Every row gives one point. The points of each table are mixes of a few directions, plus a little noise. Count the directions of each table, and those that both share. Where both have some left over, give the other angles between the two spaces (their principal angles), to ten degrees, smallest first.
In the rows, zero is written as 128.

First, 5 rows:
[[125  68]
 [124  71]
 [130 165]
 [127 120]
 [134 216]]
Second, 6 rows:
[[141 111]
 [101 164]
 [126 130]
 [150  98]
 [ 73 202]
 [177  63]]
Directions: first 1, second 1, shared 0; angles 40

First, 6 rows:
[[ 83 142  69 126]
 [115 205 115 111]
 [159 118 189  80]
 [124 182  96 189]
 [133  55 141 119]
 [154  66 158 144]]
Second, 6 rows:
[[168 132 106 129]
 [174 111  74  76]
 [ 44 101 152  83]
 [156 154 143 185]
 [ 87 107 129  88]
 [140 162 165 207]]
Directions: first 3, second 2, shared 1; angles 90

First (10 x 9):
[[ 71  82 133 113  91 145 188 203 129]
 [170 158 106 105 121  95  92 133 128]
 [149  90 190 113 160 117 157  89 105]
 [182 102 210 112 121 112 147 116 105]
 [117 158  93 153 177 134  88  79 136]
 [134 130 178 158 127 154 121 132 131]
 [108 170 143 195 104 186  92 162 154]
 [ 77  87  90 107 152 120 172 115 122]
 [122 158  53  92 137  94  96 156 136]
 [148 142  85 134  87 122 123  97 134]]
Second (10 x 9):
[[138 143 116 114   8 136 137 249 145]
 [131 132 124 125  96 129 131 160 133]
 [126 124 132 132 158 127 126  98 124]
 [133 134 122 122  78 131 132 178 136]
 [121 115 138 141 237 121 120  19 113]
 [123 119 135 136 203 122 123  52 117]
 [124 121 134 134 191 124 123  64 119]
 [128 126 129 129 140 128 127 116 126]
 [134 137 121 119  49 134 134 208 138]
 [129 129 128 127 120 128 129 135 128]]
Directions: first 5, second 1, shared 1

First, 10 rows:
[[135 140 164 194 162 115 192 115 118 110 164 116]
 [131 126 110  54 113 132 152 166 195 176 135 128]
 [150 136 138  83 116 113  68 164 164 201 126 113]
 [105 112 105 167 119 145  79  78  48  55  87 147]
 [125 126 125 128 135 134 181 130 144 117 143 129]
 [110 107  67  25  76 154  56 145 146 145  75 150]
 [153 148 169 150 141 101  92 145 135 181 145 104]
 [108 115  95  92 118 151 195 130 155  99 130 145]
 [140 140 167 191 155 110 143 117 106 122 151 114]
 [121 128 143 197 144 126 126  92  71  77 125 129]]
Second:
[[141 140 159 173 143 110  96 120 103 137 134 114]
 [136 136 150 160 139 115 106 123 110 134 133 118]
 [115 116  97  83 113 146 160 136 153 119 122 142]
 [145 143 168 186 148 105  88 118  96 139 136 110]
 [145 143 169 187 147 104  87 118  95 140 136 110]
 [ 94  97  45   7  89 175 213 148 195 104 110 165]
 [149 147 179 202 153  99  76 116  87 143 139 105]
 [140 139 158 172 143 111  97 120 103 137 134 115]
 [118 119 104  93 117 141 152 134 148 121 123 139]
 [ 97 100  51  16  91 172 206 147 191 106 112 162]]
Directions: first 3, second 1, shared 1

First:
[[155 106 157 127 127  96 121 122  98 134 141 131 159  91 126 138 125  69]
 [147 191 144 107 169 122 168  14 146 110 116  48  86 181 133  40 124 150]
 [149 127 121 142 142 124 118 157 115 140 140 167 176 120 148 162 125 123]
 [174 167 163 118 152 123 141 191 156 152 158 152 197 108 151 134  69 137]
 [ 93 102 138 129 105 162 140 193 146 125 123 133 118 107 109 148 110 139]
 [ 98 134 123 148 109 184 159 124 132 148 112 132 153 143 144 143  89 154]
 [145 146 147 115 143 106 144  46 120 119 122  77 103 141 124  77 134 108]
 [ 83 131  85 119  66 137 101 114 146 150 112 133  76 147 123 112 130 163]
 [109  49  73 148 144  97  61 193  90  76 128 179  85 113  98 197 249 108]]
Second, 11 rows:
[[137 157 135 103  72 142 127 124  80  97 119  74 204 133  73 133 110 151]
 [114  85 117 165 211 108 129 134 200 174 141 209  15 120 210 121 155  94]
 [132 141 131 117 104 133 128 127 107 115 125 105 160 130 104 130 120 137]
 [131 137 130 120 111 132 128 127 113 119 125 111 152 129 111 130 122 135]
 [143 172 138  90  44 149 127 122  55  81 116  46 243 136  45 135 100 162]
 [125 117 125 137 148 123 128 130 146 140 131 148 100 126 148 126 135 120]
 [137 157 135 103  73 141 127 124  80  97 120  74 204 133  73 133 110 150]
 [117  97 121 155 187 113 128 132 179 161 137 185  47 122 187 123 148 104]
 [118  98 121 154 186 114 129 132 178 161 137 184  49 123 185 123 147 105]
 [135 149 133 110  88 138 128 125  94 106 122  89 182 132  89 132 115 144]
 [119  99 121 153 183 115 128 132 176 158 137 181  53 123 182 123 146 106]]
Directions: first 6, second 1, shared 0; angles 70
